Rows are points. The window is the flat piece filled in between its corners: a triangle in 3 columns, a solid with four corners in 4, and so on. A path goes straight from each point to the next, and from the last back to the first. After which points does the path pass through the window?
In the rows, zero is written as 128.

Window:
[[130 121  81 102]
 [ 95  80 152 215]
 [115 152 104 129]
 [127 142 113  67]]
Path:
(1): [ 92 102 118 160]
(2): [139  81 115 217]
(3): [137 101 132 169]
(4): [ 70  87 135 155]
(5): [ 92 120 117 154]
(6): [129 128 127 163]
(7): [164 138 130 172]
(8): [ 77 134  74 122]
Through the window after points: 5

Window (6 x 6):
[[100  96 158 147 157 111]
 [147 124 249  85 149 189]
 [170 157  93 167 104  86]
 [150 108 125 101 123  85]
 [ 77 110  76 173 150 178]
 [131 165 162 102 137 115]]
Path:
(1): [141 164 149 115 100 126]
(2): [ 95 100 136 134  84 108]
(3): [145 117 115 143 150 117]
(4): [167  88 174 146 207 158]
(5): [ 97 128 162 123 120 141]
(6): [ 76  80 168  88  84 105]
(7): [165 145 134 126 141 114]
(8): [127 122 139 155 193  98]
(9): [107 102 143 139 116 124]
(10): [ 96 119 104 141  86 144]
(11): [ 94 121  99 163 182 169]
(12): [144 136 148 115 163 135]
(13): [104 116 142 135  68 161]
(14): [ 92 153 177 111  78 160]
(15): [129  87 136 135 202 133]
(16): [166 146 118 119 189  86]
Through the window after points: 4, 6, 8, 10

Window (6 x 6):
[[120 156 115  64  92 133]
 [ 89 201 133 146  55  70]
 [135 177  88 163 107  78]
 [114 125 116 100 144 194]
 [167 164 143 170 143  93]
 [135  69 128 120 169 146]]
Path:
(1): [ 93 132 125 106 156  87]
(2): [155 135 102 146 111 132]
(3): [150 156  85 140  79 112]
(4): [117 177 115 150 138  76]
(5): [109 181 128 114 146  95]
(6): [146 153 110 165  95  96]
(7): [148 162 128 158  75 104]
(8): [ 94 195 112 140 156  62]
(9): [127 173 132 132 125  85]
(10): [174 136 132 173 106 107]
(11): [121 175 119 165  52  85]
(12): [ 89 186 137 127  88  84]
Through the window after points: 1, 3, 5, 7, 11

Window (8 x 8):
[[212  78  86  80 159 182  41 109]
 [ 98 123 152 202 106 119 128  64]
 [ 65  87 134 164  50  60 128  42]
 [ 72 134 162 116 101 166  86 137]
 [ 85 138 103 158 121 100  80 128]
 [201 164 122  76 203 119 129 124]
 [197 173 154 128 105 146 119 165]
 [177 106 140 140 152 113 173 154]]
Path:
(1): [ 92 148  93 114  91 147 156  94]
(2): [168 153  78  91 126 138 137 124]
(3): [154 120 158 118 166 129 103 125]
(4): [160 137 176 173 128 106 108 130]
(5): [143 145 125 127 115 148 124 110]
(6): [128 159 111 120 118 153 136 126]
(7): [139 118 159 128 145 109  84 139]
(8): [129 114 216 169 152  74 127 118]
(9): [137 147  74 115 109 149 140 146]
(10): [171 146  89 103  61 169 131 135]
(11): [170 127 169 130 166 136  72 139]
(12): [119 131 186 139 163 114  80 155]
(13): [179 154  68 119 127 174 141  84]
(14): [141 123 115 142 140 129 158 125]
(15): [168 101 166 144 128  89 128 148]
(16): [131 104 181 181 118  79  61 116]
Through the window after points: 2, 4, 6, 10, 14, 16

Window, 9 rows:
[[100  82  92 138 128  86 131 164 249]
 [112 179 111 161 122 126 103 124 122]
 [189 127 122  85  69 189 178 159 137]
 [193 133 140 166 118 170 123 127 111]
 [ 66 109 104 174 123 126 125  95 131]
 [101 112  86 134 159  81 158 101 151]
 [153 144 160 109 130 189 139 127 142]
 [113  97  32 130 144 124 149  92 226]
 [140 121 113 117 132 165 100 142  96]]
Path:
(1): [133 120 118 124 104 120 127 114 150]
(2): [155 121 125 105  77 114 107  88 135]
(3): [144 128 113 164 134 155 135 140 147]
(4): [120 144 113 138 141 168 155 152 140]
(5): [174 103 112 128  72 145  87 109 145]
(6): [123 109 100 131  81 127  99  97 152]
(7): [136 155 149 155 180 151 153 186 132]
(8): [120 121  94 147 126 152 159 172 191]
(9): [152 113 127 101  93  98 101 100 147]
(10): [131  84 113 104 116 130  80  86 128]
(11): [124 150 103 173 135 163 158 151 134]
(12): [ 98 142 120 143 121 176 176 175 140]
(13): [170 134 119 127 109 153 103 103 144]
(14): [131 138 123 132 102 117  98 117 145]
(15): [133 147  96 164 182 183 176 138 103]
(16): [131 124  77 191 155 149 129 148 136]
Through the window after points: 2, 8, 10, 14

Window:
[[111 137 112 108 190 102 111 126 113 103 115]
 [ 90 106 135 143 118 143 102  98  89 110 110]
 [137 132 131 109 118 128 108 103 100 173 124]
 [133 118 198 182 140  75 138  70 121 101 138]
 [100  44 166  52 144  48 199 103 195 149 181]
 [139 131  72 152 162 144 111  53 126 154 136]
 [106 142  93  79 111 102 106  82  86 131 150]
 [ 94 160 132  99 144 129 139 104 141 115 140]
 [ 83 159  93 126 138 116 117 105  75 173 177]
 [222 103  92 206 136 158 131  85  95 105 179]
 [119 149  61 150  94  73 159 137 163 166  39]]
Path:
(1): [ 96 122 134 114 139 109 153  94 110 139 123]
(2): [117 111 126 137 149  87 162  89 108 140 143]
(3): [127 124 136 100 114 135  72  94 191 140 167]
(4): [134 123 125 128 115  83  92 132 150  80 129]
(5): [111 131 126 119 169 122 180  93  93 169 129]
(6): [118 111 108 135 192  74 188  51  70 180 163]
(7): [122 124 145  83  97 163  53 126 182  79 144]
(8): [106 103 138  94 155  88 135 113 174 149 185]
(9): [110  58 140  90 103  62 228  71  89 141 109]
(10): [119 126 103 135 153 137 168  93  74 132 144]
(11): [145 139  79 133 129 116  67  92 163 152 152]
(12): [129 130 137 153 142 124  70 114 139 126 167]
(13): [102 135  97  72 155 122 168  70  51 143 138]
(14): [153  92 155  80 167 115 199 108 106 112 121]
(15): [126 128  85 175 110 107  90  88 155 140 147]
(16): [102 126 143 114 133  81 115  93 151 127 144]
Through the window after points: 2, 8

Window (11 x 11):
[[131 167  69 158 138 182 181  99  98 127 114]
 [146  80  76 108  82 125 105 163  71 148 120]
 [ 68 156  78 120 154 109  58 121 126 160 154]
 [170 188 136 187 186  86 114 120 135 138 131]
 [102  80 130  72 107 163  32 149 151 182 125]
 [144 148 113 145 116 156 134  89  51 106 127]
 [114 227  95 113 140 142  50 130 157 156 131]
 [173  92  74 107  99 151 117  74 103 128  96]
 [ 87 109  92 124  58 129  52 133 136 186 163]
 [137 203 160 134 166  51 132 128 163 111 131]
 [168  84  81 113 105 165 115 124 107 100 157]]
Path:
(1): [131 174 100 141 133 136  92 143 131 111 100]
(2): [132 122 108 161 123 134  83 113 131 128 105]
(3): [159 130 112  71 106 139 119 129 111 156 142]
(4): [143 222 123  87 145 127 113 118 123 175 165]
(5): [116 112  79 162 110 139  67 115 129 104  91]
(6): [124 136  78 208 106 159  83 120 159 101 100]
(7): [142 146  97  94 140 139 108 118  86 170 151]
(8): [144 158  96  97 147 133 110  96 106 162 161]
Through the window after points: 4

Window (12 x 12):
[[128 161  81  76  47 119 115 140  77 191  98 100]
 [133 123 132  86 194 135  86 119 162 182  84  64]
 [ 63  89 175  91 106 140 156  75  84 167 131 128]
 [144  93 127 106 168  93 143  59 149 172 161 114]
 [146 127  96 144  86  84 185 154 161 177  63 191]
 [152 123 104 147 140  50 193 187 118 199 118 106]
 [125 184 133 102 170 172 142 127 127 118  94 168]
 [113 110  68  51 160 201 149  96 149 157 144 137]
 [113  61 150 148 133 102 164  96  96 112 111 108]
 [ 71 126 137 133 132 172 118  76 137 149 148 118]
 [149 124 177 110  90  88 149 213 114 111 112 109]
 [ 94 121 111 103 178  93  48 130 116 166 143 145]]
Path:
(1): [ 62 134 130  74 143  78 138  83 126 153 147  86]
(2): [139 106 127 109 128 140 125 122 103 153 119 111]
(3): [141  98 169 113 124 152 127 118 107 181 120 130]
(4): [ 45 124  85  86 145 131 156  72 137 129 137 112]
(5): [ 93 149  79  68 117  87 151 121 168 103 127 115]
(6): [141 106 150 142 179 155  86 135  94 215 104 165]
(7): [146  88 135 119 128 125 127 122 103 179 120 116]
(8): [109 120 107  98 128  99 145 126 136 162 124 107]
(9): [111 144  98  96 119  84 163 112 137 166 123 146]
(10): [180  88 143 134 161 163 113 164 105 159  81 110]
(11): [162  87 142  97 167 190 129 137 125 191 144 152]
(12): [ 82 172 119  99 159  73  97 106 150 132  61  62]
Through the window after points: 3, 5, 11

Window, 14 rows:
[[113 123 179 149 170  91 145 106 156  88 133 174 223 123]
 [125 123 142 105 131 180 118  83 152 199 100 112  53 180]
 [109 138 160  66 137 127 119 109 123 161 116  78  84 113]
 [178 174 122 208 111 130 146 161  89  98 184 130 145 138]
 [212 121  75 178 142 130 103 155 140  69 170 104  81 142]
 [ 74  78 167 144  90  81 163 131 139  77 132 151 208 147]
 [165 113 150 189 144 141 148 193 129 122 150 135  73 110]
 [108 110 135 135 163 118 200 139  97  44 140 172 195 147]
 [ 72 158 111 127 125 167 103 124 147 179  52 106  63 109]
 [149 106  95 168 148 134  90 164  89 124 192 157 109 127]
 [170 130 118 130 127 161 124 202 144  98 172 141 163 140]
 [161 116 128 104 103 134 135  99 121 163  75 151 107 105]
 [126 119  88  97 147 128 152 107 159 230  99  81  88 130]
 [153 126 103 174 117 176 143 139 144  92 208 137 101  88]]
Path:
(1): [113 176 166 147 120  74 144 147 125  93 147 195 101 166]
(2): [154 175 145 152 136  88 130 158 208  97 181 156  78 177]
(3): [140  97 109 141 112 178 142 106  53 172  95 106 148  99]
(4): [153  74 110 178 106 169 132 132 127 166 136  97 179 127]
(5): [120 132 136 130 132 119 137 133 130 102 149 148 111 124]
(6): [147 140 127 130 123 111 158 132 142  58 163 194  96 161]
(7): [130 122 121 142 136 146 121 130 124 141 130 112 137 117]
(8): [119  47 150 124 128 193 116 168 126 117 127  94 166  82]
(9): [182 204  81 166 127  99 148 115 141 110 174 173  64 159]
(10): [147 133 124 149 120 118 156 142 159 151 141 159 115 150]
(11): [114  93 136 124 150 150  81 125  60  73  95  44 138  94]
(12): [123  63 124 145 111 138 144 133 140 102 137 105 183 118]
Through the window after points: 2, 4, 8, 12

Window (14 x 14):
[[ 85 148 208  73 132 185 118 166 199 143 134 128 146 167]
 [126 129 113 164  82 146 114 203 128 106  72  87 165 148]
 [159  57 224  96 161 162  43 108 133 115 160 159 153 159]
 [ 95 173 130 178 146 115 187 161 108 132 118 211 155  80]
 [102 115 140 117 100 102  73 141 170  46 110 187 158 149]
 [137  86 126  89 119 141 125 129  84 166 207 115 112  66]
 [102  90 105 122 173 143 180  59 176 181  89  74  84  95]
 [204 155 161 107 203 141 169 132 154 169 107 168  81 158]
 [152 103 156  90  70 149 162  98 131  94  49  73 122 115]
 [ 90  99 122  80 213  82 119 115 135  67 148 102 176  99]
 [ 45 210  78 139 126 143 147  93 149 134 106  80 138 109]
 [170 165 126 189  89 117 139 129 164  88 142 168 188 131]
 [ 96 159 158 109 134  67 150 106 133 152 157 164 155 134]
 [168 148 166  76 114 119 109 143 130 177 130  86 158  49]]
Path:
(1): [126 125 112  98 117 165 148 113 141 116  82 147 180 123]
(2): [114 136 194 159 112  58 107 165 135  90 148 127  83 103]
(3): [139 152 190 149 124 101 104 152 147  89 125 119 123 161]
(4): [121 125 110  87 108 161 133 150 142 121 106 169 185 110]
(5): [136 119 101 131 120 183 120  99 158 141  74 198 168 139]
(6): [105 139 180 124 152  69 145 168 121  86 174  94 108 119]
(7): [ 83  96 194 128 128  97 105 115 146 125 164  54 126 100]
(8): [129 165  77  60 175 161 155 144 134 114  83 195 169 131]
(9): [149  89 145  91 139 138 124 121 149 128 125 150 174 161]
(10): [147 154 198 142 140 143 104 123 125 116 127 117  81  85]
(11): [ 94 118 174 150 148 142  94 152 136 107 123  70 108 100]
(12): [139 159  98 101 132 127 188  98 144 172 113 170 169 135]
(13): [107 106 118  61  94 157 137 134 113 186 144 131 183 135]
(14): [136 120 149 129 136 127 134 123 124 113 146 118 102  80]
(15): [127 133 164 129 142 116 132 136 140 157 135 118 120 107]
(16): [139 138 125  97 151 150 170 109 120 142 123 144 150 107]
Through the window after points: 1, 9, 13

Window:
[[ 94 143  68  97 157 169 125 107 146 140  95 105 147 128]
 [172 124  74 125 105 165 149  93 159 155 166 126 168 181]
 [177 188 119 163 102 113 104 148 138  83 112  81 115  68]
 [208 150 120 103 168  63 100 160 186  90 130 124 119 141]
 [204 129 119 126 138 145 139  78  94 100  79  91 144 127]
 [101 136 103 176 139 114 157  36  55 115 119 206  70 199]
 [ 60  99 108  75 143 110 132  88 113 161 147 166 136  83]
 [162 126  50 112 113 173 160 185  98 148 126 165 113 135]
 [ 64  79 169 134 125 119 136 140 140 172 135 172 145 170]
 [140 101 131 117  89 102  49 117  95 110 150 136  95 138]
 [197 129  79 135 162 206 121 158 141 129 170  79 143  94]
 [175  98 118 191 104 130  94  68 121 144 100 154  97 138]
 [144 177 160 118 124 145  92  58 130 143 116 134 103 119]
 [156 143 139 175 152 162  88 168 165  93 138 194 201 110]]
Path:
(1): [122 115 118 147 126 133 148  85 112  83 140 159  88 128]
(2): [153 108 110 124 108 153 122  75 148 111 121 166 138 118]
(3): [147 159 110 132 142 138 117 121 122 171 153 102 128 155]
(4): [136 133 121 140 145 101 106 125 122 143 140 156 131 136]
(5): [177  68 112 139  67 195 114  58 155  91  73 117  87 134]
(6): [126 112  99 138 109 137 120  71 161  61 149 159  94 115]
(7): [180 153 136 139 160 116  93 170  99 188  88 105 148 118]
(8): [138 169  76 139 154 113 112  90  73 198  87 172 137 206]
Through the window after points: 2, 4, 8

Window:
[[119  84  84 109 106 165 105 156 141 128 157 105 149 110]
 [145 120 146  79 143 150 123 111  72  65 107 139 160 105]
 [141 152 137 159 102 153  76 129  87 139 133 150 198  89]
 [110 177  65 116 154 127 152 105 127 116 111 126 181 153]
 [ 89  65  63 141 175 116 120 146 121  98 206 162 128 142]
 [112  83 108  60 143 144  76 109 101 131 159 143 100 200]
 [ 92 115  89 106 166 122  69 145 131 140 117  95 105 122]
 [164 113  84 114 174 166 131 183 116 175 148  72 130 143]
 [109 141 127 103  89 111 158 163  84 128 146 172 169 113]
 [124  99 108 111  82 103 150 148  60 179  62 222 187 127]
 [127 109 151 127 144  84 117  96 108 105 126 132 189 126]
 [121 108 141 150 150 144 113 128  99 125  98 127 108 249]
 [ 94 133 148 103 146 143 133  90 144 202  81 115 121  32]
 [195 143  84 160 125 136 136 145 112 127 149  85 124 121]]
Path:
(1): [ 91  64 105 130 150 149 127  89  52  96 160 132 131 148]
(2): [132 121 105 115 143 103 107 156 155 132 146 141 160 127]
(3): [114 116 109 121 142 129 114 131 156 128 120 139 137 111]
(4): [142 137 107 123 118 145 142 137  39 153 126 100 173 112]
(5): [104  92 116 125 130 148 122 124  61 110 108 112 129 201]
(6): [147 142 139 145 158 126 109 140 163 154 122 156 125 183]
(7): [144 105 130 125 142 137 127 153 137 139 112 166 139 126]
(8): [ 91 139  99 104 130 135  99  95  84 116 172  61 148 121]
Through the window after points: 1, 5

Window:
[[139 151 172 143 121 150  70 116 158  80 114 134 104 230]
 [151 168 180 112 122 121 196 105  81 158 129 138 149 137]
 [149 147 101 175 117 153  48 103 194 127 112 125 167 158]
 [ 64 145 108  85 113  87  92 166 127 224 137  66 146 121]
 [110 164  96  98  99 142  58 132  78 156 140  52 142  97]
 [104 108 137 169 106 173 129  77 139 107 100 125 111 185]
 [122  70 164 134  50  78 174 207  72 134 117 116 146 151]
 [146 106 185 109 111 146 136  67 164  56 141 151 121 153]
 [153 144 192 143 122 132 123  90 154 102  62 150  83 134]
 [108 141 173 166 156 127 123  93 118  80 120 190 126 140]
 [127 156 101 124 120 145  96 173 134 184 176  83  85 114]
 [138 166  93  99 122  60 149 104  89 158 137 116  98 125]
 [127 145  88  35 144 116 185 160  55 172 109 135 140  95]
 [122 164 139  72  76 110 165 110  70 173 124 200 111 112]]
Path:
(1): [137  99 139 132 113 123  92 122 105 140 132 104 117 163]
(2): [151 104 146 113 120 140 122  85  96 160  95 158 131 116]
(3): [102 196 113 121 100  98 140 161 115 140 134 106 113 155]
(4): [ 97 226  83 123 123 165 161 139 133 100 124 100 148 120]
(5): [146  99 154 107 107  89  96 103  92 178 121 126 112 118]
(6): [182  78 148  91 157  90  92  72 117 164  95 126 125 128]
(7): [ 82 193 143 164  63 169 130 194 139  86 155 121 114 196]
(8): [ 98 179 109 143 107  97 101 148 140 108 128 104 144 154]
(9): [163  87 154 122 120 170 130  90 100 167 126 150 125 140]
(10): [158 110 173 116 122 119  97  88 103 144 129 111  97 170]
(11): [ 77 174 123 132 100 159 156 138 186  69 115 158 160 136]
(12): [114 226 151 102 102 138 185 169 165 121 140 152 114 119]
Through the window after points: 6, 10, 12

Window (14 x 14):
[[ 87  94 152 208 200 161 115  77  91 141  78  70 149  82]
 [190 139 122  90 124 168 162 130 112 145 167 122 189 114]
 [141 111 212 123 146  99 134 101 150 134 152 165 175  79]
 [168 122 143 136 208 135 112 204 142 172 115 118 125  91]
 [160 129 153 187 124  63 151  95 112  89 142 125 208 131]
 [129 126 126 124  75 137 169 152 169 137 164 132  84  93]
 [160  93 141 143 137 166 179 131 130  85 166 146 127 144]
 [144  77  86 121 107 182 114 135 192  79 162 109  89 108]
 [200 104 164 168 139 158 151 142 128  87 146 157  91  58]
 [133 123 127 133 157  63 149 121 130 104 111 171 147 103]
 [ 60 144 149  94 120 124  38 112 157 121 109 110 117 132]
 [149 125 136  82 119 170 188 138 126 113 108  69 198 137]
 [221  94 129  96 112 108 124 147 117 185 135 111 143 137]
 [ 88 112 101 161  50 121 103 135 153 157  81 138 148 129]]
Path:
(1): [152  53 154 137  93 113 146 213 106 108 150 117 163 111]
(2): [134 173 117 133 156 171 140  56 162 151 104 119 117 109]
(3): [177 130 140 179 139 111 152  87 225 169 126 127  98  91]
(4): [ 90  81 124 104 121 166  80 161  63  68 134 120 152 116]
(5): [156  94 123 106 133 130 120 166  93  92 146  87 157  83]
(6): [137 136 171 176 139 147 138  74 178 189 107 147 128 155]
(7): [152 130 124 153 140 129 132 121 148 132 110 122 126 121]
(8): [137  72 166 126 117  86 119 160 102 133 181 161 163  77]
(9): [117  91 150 135 153 140  90 144  92  94 185 105 209  82]
(10): [200 139  98 102  93 163 189 117 181 145 117 134  99 142]
(11): [169 118 161 152 129 130 167 104 145 144 114 116 126 104]
(12): [119  87  75 136 110 152  96 196  92  86 162 150 189 106]
Through the window after points: 1, 9
